Rows are points. Any point is a mix of the corners, with weights that add up to 1. It lies inside the corners' shape when no weight is negative. Say inside or outside, and name the corners with a negative weight.

Corners:
(1): [  11  -69 -102]
(2): [-42  27  24]
(3): [15 88 64]
(4): [ 13 -23  49]
Points:
[ 8 28 62] -> outside (1)
[ -2 -50 -51] -> outside (3)
[13 62 54] -> inside
[ 10 -50 -60] -> inside
[-22  29   3] -> outside (4)
[-5 52 64] -> outside (1)
[-24  17  27] -> inside
[ 0 -8 38] -> inside

Corners:
(1): [ 86  -7 100 -55]
(2): [-74  21  -3  49]
(3): [-3 71 37 11]
(4): [  7  17 -27  25]
(5): [ -3 -86  -3 -65]
Points:
[ 35  56  72 -27] -> outside (2, 4)
[ 0 11 11 -5] -> inside
[ 29  31  39 -11] -> outside (2)
[ 23  -2  56 -26] -> outside (4)
[ 48  -8  66 -36] -> inside

Corners:
(1): [ 10   4  68 -48 -55  17 -65  57]
(2): [-34   2 -43 -25 -37  36 -13 104]
(3): [ -7 -31  49 -37 -24 -59 105 -64]
(4): [ 12 -82  52 -14  27 -95 -45   0]
(5): [-13  62  12 -92 -10  31  14 -30]
(6): [  5  89 -50  13  -3 -68  93  42]
(7): [-25   7  58  16  70  24  87 -60]
(8): [-102   12   19    0   13  -27   79  -33]
(9): [  12   23   23   37  -87   47 -103   18]
Points:
[ -8  -4  50 -17   1  -3   2   3] -> inside
[-20 -11  60 -73  16 -19  31 -48] -> outside (2, 6, 9)
[-16  20  14 -34 -32 -15  21  -2] -> outside (7)
[-35  26   4   5  19  12  23 -15] -> outside (1, 3)
[ -8   8  41 -22 -16 -19  -5   3] -> outside (2)

Corners:
(1): [-121  -37   -6   -5   -7   12   34   29  -81  -23    4]
(2): [ 34  -9   4 -14 -18 -22 -46 -18  -2   3 -39]
(3): [-16 -40  -4 -69 -16   2  27   1 -29  -3  31]
(4): [ 32  30  11  20 -32   6 -14 -28  11 -26 -25]
(5): [ 17 -32  38 -11   0  52  26  30 -38 -19   6]
(6): [ 74  54  -8  -6  10 -68 -39  -5  42 -12 -19]
(7): [-71 -23  10  41  11  20 -15 -10 -61 -28  23]
(8): [ 21  32 -46  22  14 -35 -34 -16   1  13 -12]
(9): [-42  -8  37   6 -26  11   2   5 -60   5   4]
(10): [-27 -33  24 -43 -16  62   1  29 -19 -13  15]
(11): [ 14  17  10  16  25 -14  -8 -32  18  -1 -31]
(12): [ 23  -4  27 -71   1  29  -8   5 -33 -26  -5]
Points:
[-15  11   0  21  17  10 -11  -5 -20 -27  -2] -> outside (2, 3, 9)
[ -9  -7   5 -11  -1  -5  -9   3 -24  -8  -4] -> outside (4)
[  4  -9   8 -23  -8   3  -3  -4 -15  -7   5] -> outside (1)
[-11 -11  17  -9 -11  18   4   6 -28 -11   0] -> inside
[ -8 -15  18 -31  -9  15   2   7 -29 -15   1] -> outside (8)

Corners:
(1): [ -7 -28  75 -49 -14  17 -63   4  -4 -34 -18  21  34  -8]
(2): [-31 -28 -33 -47   9 -27  41 -10   6   5  -8 -48  14 -45]
(3): [  9  28 -36 -27  23   4 -27   4  -7 -58 -29  34  92  24]
(4): [ 18  20 -36 -28  12   8   0 -13 -28   8 -16 -51 -29  27]
(5): [-11  10 -17  48  21  18  -7  -3 -29  -6 -31  29 -25 -27]
(6): [ 47  32 -39  10 -10 -13 -39  38  -3  13  -7  21 -24 -18]
(7): [  50   30   -6  -16    1   -2   14  -13  -77 -121  -19  -39  -48    7]
(8): [-39   7 -63  54 -11  -5 -16  -1 116  36 -12  26  10 -35]
(9): [-19  30  13  32  -9  -5  25  18 -19 -60 -18  -1  20 -14]
(10): [ 33  14 -33 -48 -17   2  13 -41  47  -9   0  38  -3  -4]
(11): [-12  -2 -76 -17 -16 -35  -4  -2  12  14 -11  -1 -62  17]
(12): [ -2  -4  65 -42  31 -58   2 -21 -38 -43   5  17 -45 -22]
(13): [ 14  24 -46  21 -18 -14 -22   3  36  33  92  22 -14 -32]
(14): [-20 -67 -15  63  -1   4   8  -6  49  26  -1  43 -47 -30]
(15): [-32  17 -39 -13  29   4   3   8  93  29  -6  25  -4 -17]
Points:
[ -1  -3 -21  -9   3  -7  -8  -5  13 -11  -8  11 -10 -18] -> outside (4, 9)
[  5 -15 -26 -51   5 -14   2 -28   2 -26  -2 -12  11   8] -> outside (5, 6, 9, 15)
[ -6  -1  -7 -13   9 -10   3  -6  -2 -18 -17  -2 -11 -11] -> outside (13)
[  6 -16 -12 -34  -9 -19 -20 -16  28  13   9  19  -2  -9] -> outside (5, 7, 9, 15)
[ -6   5 -14  -2   3  -7   0  -8   9 -16  -3   4 -10 -14] -> outside (6)

Corners:
(1): [ 50 -16 -18 -12   3 -56 -75 -15  92  20  28 -17   2 -35 -17  -2 -20 -40]
(2): [-27  -6 -38   2  -7  29  14 -79 -26 -95 -49 -44 -42 -56   5 -21  24  72]
(3): [ 28   2   8  14 -20   7  70  65  25  50  23 -81 -28 -17  63  17 -19   5]
(4): [ -9  -8   3  -9 -17  56 -15 -39 -26 -39 -77  -7 -28   1 -21 -23   7  33]
(5): [  13  -53   33   -1   57 -121 -100  -12   73   17   78   33   17  -42
  -18  -18  -53  -72]
(6): [ 60 -29  18   6  83 -79 -58  15  72 -10  40  46  -9  28 -53  32 -50 -28]
(7): [ 55 -16  16  69   0  20  34  26  19  35  41 -39 -43 -18  20  63  40 -36]
(8): [  0  22 -29  65  25   2  37  24 -28  40  61 -37 -38 -36  21  28  18 -37]
(9): [ 22  -4  16 -20  19 -52 -80 -18  44  61  44  48  49 -70   3  43 -43  -8]
(10): [-11 -12 -20  -1 -36  54   9 -25  18 -57 -19  44  19 -17   4  -4  37   7]
(11): [-45  11  25   0   2  33  15 -73  22 -61 -10 -18 -30  17  54  -7  13  46]
(12): [ 31  12 -30 -26 -19  26  19 -66   5 -60 -66  16  -6   5  64 -51  20  11]
(13): [ 16 -50 -14  61  31  18  21 -21  -5  77  31 -52  16  15   3  34 -36 -23]
(14): [-10   2 -17  15  19  31  26 -73  42 -45 -32  73 -28 -43  24 -51 -34  34]
(15): [  4  13 -33  53 -55  33  -2 -73 -16 -57 -56  17  10  14  48 -11  -7  31]
(16): [ -3 -44 -42  28 -29  32 -58 -16  11 -63 -55  17 -51 -19  51 -40  32  75]
(17): [-12  -9   0  55  22 -12  61  79  30  77 -11 -36  10 -36   5  21  44 -50]
(18): [ -7  -7 -18   7  22  39  -1 -21  21 -71 -58   8  -9  -5  54 -15 -31  20]
(19): [   6  -62   11  -57   15 -109  -57    3   62   15   68   52  -42  -24
   -8   24  -73  -78]
Points:
[  9 -15  -3  15  16  -2 -10 -12  24  -4   4  -4  -8 -22  12  -1  -6   0] -> outside (15, 19)
[  6  -8 -12  27   1  17   0 -15  16 -11 -11  -9 -12 -17  23  -2   9  10] -> outside (19)
[ 11 -16 -11  12  -3  11 -10 -30  20 -34  -6   0 -23  -8  20  -6  -1   9] -> outside (9, 17)
[  5 -14  -6  14   2   0  -8 -19  23  -4  -1  -5 -11 -23  22  -4  -7  -3] -> outside (6)
[ 16 -25   7  -2  27 -29   8  17  15  15  26 -13 -17 -20  -4  29 -18 -37] -> outside (1, 11, 14, 15, 16)
[  3 -17  -7  24 -17  16   8 -25  19 -10 -15  -4  -8  -3  36  -5  -1  -6] -> outside (2, 6, 8, 9)
[  7  -2 -10  31  10  13   2 -14  15  -2  -3   0  -9 -14  16   2   8  -6] -> outside (2, 3, 19)

Corners:
(1): [ -53 -110  -71   -3   55   41   42  -42  -45   45  -15  -23   15  -32
   14   44   88   49  -33    4]
(2): [-18   7  28 -12  19 -12  -9  56  19 -33  19  -8  28  42  58 -73 -46  31
  35 -71]
(3): [-45  38  36  22  35  40  21   1  26  23  -4  50  38  36 -37 -32 -12 -15
  24 -86]
(4): [ 45  83  34 -84  20 -68  21  33  17  28  -1 -22 -55 -17 -70 -53 -80 -26
 -14  43]
(5): [ -13  -75    5   12   25  -58   -6  -34  -36  -52   -9  -17   46  -42
  -26   55  -10   30 -121  -38]
(6): [   5   76   61  -19 -109   15   57   71    4  -65  -50  -16    7   58
  -27  -44  -54  -49   33  -20]
(7): [-69   3  31  10  50  37   1   5  36 -48  31  10 -16 -17  82 -22 -36 -61
  41   3]
(8): [ 63  53  32 -54 -35 -16  23  49  54  35 -97   3 -51 -75 -59   5 -81  52
 -35  32]
(9): [  70  -29  -40    3   21   -7   20    1  -14    4   23  -12  -59    4
  -50   38  -39   70 -107   18]
(10): [  2  42  -2 -30 -28  -3  23   1  62  41 -54   7 -22  66  51 -40 -38 -31
  17  22]
(11): [-10  40  31  -7  15 -21 -16 -21  79 -56  92  10  51  43   9  23  39 -30
  76 -34]
(12): [-23 -58 -69 -67   4  59  -7 -49 -17  -8 -24  74  13  33  39  81 -40   0
  34 -51]
(13): [  0  80 -18  30  18  54  32  -6  25 -41  15  22  49 -40  71   2  32 -46
  13 -34]
(14): [ 24  17  48 -82 -58  23  -2  73  29 -32  -5  67 -13   1  25 -85   8 -70
  40 -26]
(15): [ -75    3   -8   11   34  -91  -16  -20  -48   -7    7  -20  -98  -30
  -34  104   16   81 -106   46]
(16): [ 10 -45  32  39 -30  -3 -75 -62 -39  22  26  19   7 -38  12  23  -4  73
 -17  36]
(17): [  3   9  26 -30  39 -63  14  -1   4  22 -11  40   8 -36  -5 106  35  69
 -61  65]
(18): [  74   40   53  -51    1  -79   46   -7   -4    4 -117   -7  -81    2
  -47  -15  -28   60  -17   30]
(19): [  57   42   42  -35  -34  -57   56   76   24   -1  -49   30  -18  -20
   40  -44 -112  -65   74  -56]
(20): [ 81  22  24   5  28 -59 -52  56 -35  66 -96 -56 -45   3 -27  57 -15   0
 -89  54]
(21): [   0   58   76  -77  -43   59   47   64   56   -8   14   -9  -15  -10
   48   -1  -44   10   71 -105]
Points:
[  3  35  29 -16  -8  -7  10  18  21 -20  -3   7  -3   7   9  -4 -24  -5
  10 -15] -> outside (1)
[ 30  -2  23 -38  -8 -17   6  20   3   9 -19  17   0  17  -3   2 -14   4
  -5  -6] -> outside (7, 8, 13, 15)
[ 20  34  19  -5  -4 -28  17  15   9 -18 -24 -21 -24  -7  -6 -11 -37  -1
 -15  16] -> outside (3, 12, 14, 17, 21)
[  2  21  20 -21  -4  -9  19  12  14  -8 -12  12 -13 -11   2  -2 -28  11
   1 -12] -> outside (20)
[  2  26  12 -14   2 -15  14   9  11  -4 -12  12  -8  -9  15  14 -13   2
  -8  -2] -> inside
[  0  22  24 -31  -1   3  11   9  27 -13   7   8  -1   5  14  13 -14   1
  24 -29] -> inside
[ 21  57  40 -33 -15 -16  23  59  32 -10 -25  12 -25 -19   6 -21 -53 -23
  -4 -12] -> outside (1, 11, 12, 16, 18)
[ 11   0   3 -29  12 -28   1   0  -1   6 -13   9 -16 -10  -9  23 -18  23
 -30  -7] -> outside (6, 7)
[ 23  30  26 -37  -7 -34  -2  16   8 -10 -30  14 -23 -19  -1   3 -17   0
  15  29] -> outside (3, 5, 9, 10, 21)

Corners:
(1): [-31 -27  -8  -5 -21  22  25   2  70  -2  -8  -4  12 -53  30 -10 -16  26
  -1  61]
(2): [ -7  80 -44  -6   3 -49 -57  40  -2  30 -58  -8  26 -21  86 103 121  21
 -10 -93]
(3): [  4  32 -22  19   3 -29   6 -28  -5  21   3  21  51  22   1  69  62 -26
 -40  -4]
(4): [-18   4  19   9  21   1  72  67  27  18 -53  14  41 -29 -48  41 -39 -38
  12 -33]
(5): [-23  87  22   4 -32  55 -48   1  19   7   8  -7 -22  64 -20  15   0 -57
 -46  14]
(6): [   8   36  -14  -26  -23   25 -100  -10  -39  -58  -15  -61    2  -20
   18   16   -1    1  -16   10]
(7): [  6  76  34 -19 -89  38  22 -18 -52  91   4  12  27 -12  37  23 -43   6
   6  29]
(8): [  48   10   90 -104   53   23   54  -13   40  -10   70   74   16   97
  -60   -5  -62   50   18   52]
(9): [ -7  53  49 -10  41 -45  50 -32  31  17 -27  14  22  24  25 -23 -29  26
   8  31]
(10): [  8  95 -25 -25 -41  35 -22  38 -59 -12  63 -53 -12  93 -21  -6  59 -54
 -56  41]
(11): [ 54  14  57 -67  12 -16 -20  22  17  85 -78  43  48  33  59  47  29  15
   6  13]
(12): [ 25 -14  24  -5  22  18  83 -79  26 -96 -44  -2  65 -52   4 -11  11  60
  23 -51]
(13): [-34  29   1 -38  -5   0   0  31   5   0  23   2 -29  25 -53 -35  11  27
 -82   8]
(14): [-37 -15 -39 -84  -7 -51  38  17  36  37  14  59   0  29 -46  17  11 -67
 -29   2]
(15): [-14 -51  -4 -68   0 -47 -14  14  22 -10  -9  26 -25  52 -62  40  53   0
  24   7]
(16): [-14 -91   5 -80  69  17  -3  39  41 -21   6  33 -46  17 -13 -23 -65  48
  57   8]
(17): [ 18  85   9  -8 -19  -6 -85 -48  25  85 -19  19  46  42  38   2  33  63
  55  23]
(18): [   4  -64   -7   -7   13  -42   36    2   27  -76   45  -59  -81  -65
  -53 -101  -29  -20  -31   26]
(19): [ 33 -30 -47 -38  49 -33   5   7  71 -16 -72  34   8   6  -8  50   4  80
  55   4]
(20): [ 17 -49 -16 -38 -15 -90  45  23  -5 -97 -12  60  13 -10 -63  -1  10 -40
 -23 -71]
(21): [-31 -20 -17 -16  18  14 -12  31   8 -39 -50  13 -60 -64 -23 -36  28  12
   6  14]
Points:
[ 11  47   6 -37  -3 -35 -35   8   3  55 -43  37  37  22  10  46  27  25
   9  -6] -> outside (1, 5, 10, 12, 16, 18)
[-10  14 -14 -25  -6 -29   5  22   8   4 -23  14   0   1  -9  21  24 -18
 -19  -6] -> outside (8, 12, 16, 17)
[  6  10   8 -38   2  -1  15  16   7  -4  -8  10   4   1  -4  -5 -10  15
   1   3] -> outside (3, 5, 15)
[  0  17 -10 -13  -1  -9   1   6  14  -2 -15  -1   3  -3  -3   9  11  -1
 -11   2] -> outside (8, 15)
[ -4   3   0 -34   5 -12  11  15  12 -14  -9  10  -6   1 -14   6   9   0
 -15  -2] -> outside (17)
[  0  12  -2 -25  12 -10  -6   7  20 -17 -13   6   5   3  -4   5   8   7
  -5  -3] -> outside (7, 15)

Corners:
(1): [-27   0 -25   3  31  -7   0  -6  -9 -16   3   2 -22  21 -77  -7 -17  25
   9  -7]
(2): [-16 -21 -24  28   6  -9  19 -26 -16  -7  -7  18  -9 -12  10  44   2   2
  14  -2]
(3): [ -3  -4 -14  -3  -5  -7 -11  26 -25 -10  31 -15 -14   0  -5   4  15   1
   3  25]
(4): [  0  -3 -12  30  20  87 -13  28 -16 -34 -20 -18   4  -2   1 -12 -10   9
  11  -2]
(5): [ -3  33  -1  20  19 -29 -56  -6  -3 -12  -7 -11  -8   7 -11   0 -16  30
 -39 -28]
(6): [-26   6  16  -3  17  41 -19  -5 -18  -9  -1   8  44  -9  20  52 -10   0
  -3  29]
(7): [  2 -18  -8 -11  -4 -14  17   4 -13 -14  29  15 -24 -29  -2  -1  11 -23
  16  -7]
(8): [ 18 -10  -3   8 -13 -15  20  51 -12 -17  -9 -31 -12 -10   8  -5   7  -1
  13   9]
(9): [-17  -2 -12 -10  35  11  -3  -6  18 -19 -15   2  -6  14  -6   4 -24 -17
  -3  17]
(10): [-14  62   5   0 -91  -2  26  13  29   9  -4   8 -20  -3  -7 -23  41 -11
  21  21]
(11): [  -4    3    3   -3  -16   -6   10   21    8   -1   15    5  -21   -9
    2  -16   11   32 -121    9]
(12): [  0  -3  25   8 -46 -17  16   1 -19  61   3   1   4  -7  15 -18  15  -3
  10  11]
(13): [-37   9 -19  -2 -35 -23  12  -5 -10 -11   4  15   5  15 -27 -24  11 -12
  10  -9]
(14): [  5 -10  -8   8  -9  30 -19  46 -26   9   7   3  -5  20 -10   3  20 -23
   1  27]
(15): [-10  -1 -24 -14   2 -29   1  19   0  36  60 -25  12  -3   9  -5 -12 -26
   3 -14]
(16): [ 16  -8 -12   7  20  51  16  15 -13  -9  -9  -9  -1   4   7 -16  11  -7
  -8   0]
(17): [ 10 -22 -17   1   5   3 -28 -23  -1  -9  -7  -9  13  13 -23 -11 -10 -13
 -12 -14]
(18): [-24 -12   8  -7  21  -4   3  -9  34 -22 -16  -8 -16   9  -7  -7   9  -2
   0  -6]
(19): [  4   4  51  31 -45 -10  20 -14  -2  11  17  10  -6  -1  -1  -1   5  16
  16   3]
(20): [-11   6  -7  -2   5  -6   5 -17  -7   9  51   7 -12  17   3  -2 -16  89
 -47 -42]
(21): [ 13  -6 -31  24  25 -17  -2  18   3 -15 -11   8  18 -13 -17  -7   8 -25
  15   2]
Points:
[-7  2  2  6  1  5  2  7 -4  1 10  0 -1 -4  5  8  1  9 -8  5] -> outside (13, 17)
[-7 -2 -6  3  2  0  1  2 -7 -1  9  2 -3  1 -8  0 -1  6 -3 -1] -> inside
[ -8  -1 -11   2  -1  13  -2  12  -9  -4   6  -4  -6   5  -5  -2   3   2
  -6   3] -> outside (19, 21)
[-7 -2 -6 12 -5  8  4  4 -7 -7  0  0 -4 -1 -3  1  3  3 -2  1] -> inside
[-6 -6 -8  4  6  3 -1  4 -8 -4  9 -3 -1  4 -6 -3 -3  6 -9 -5] -> outside (10)
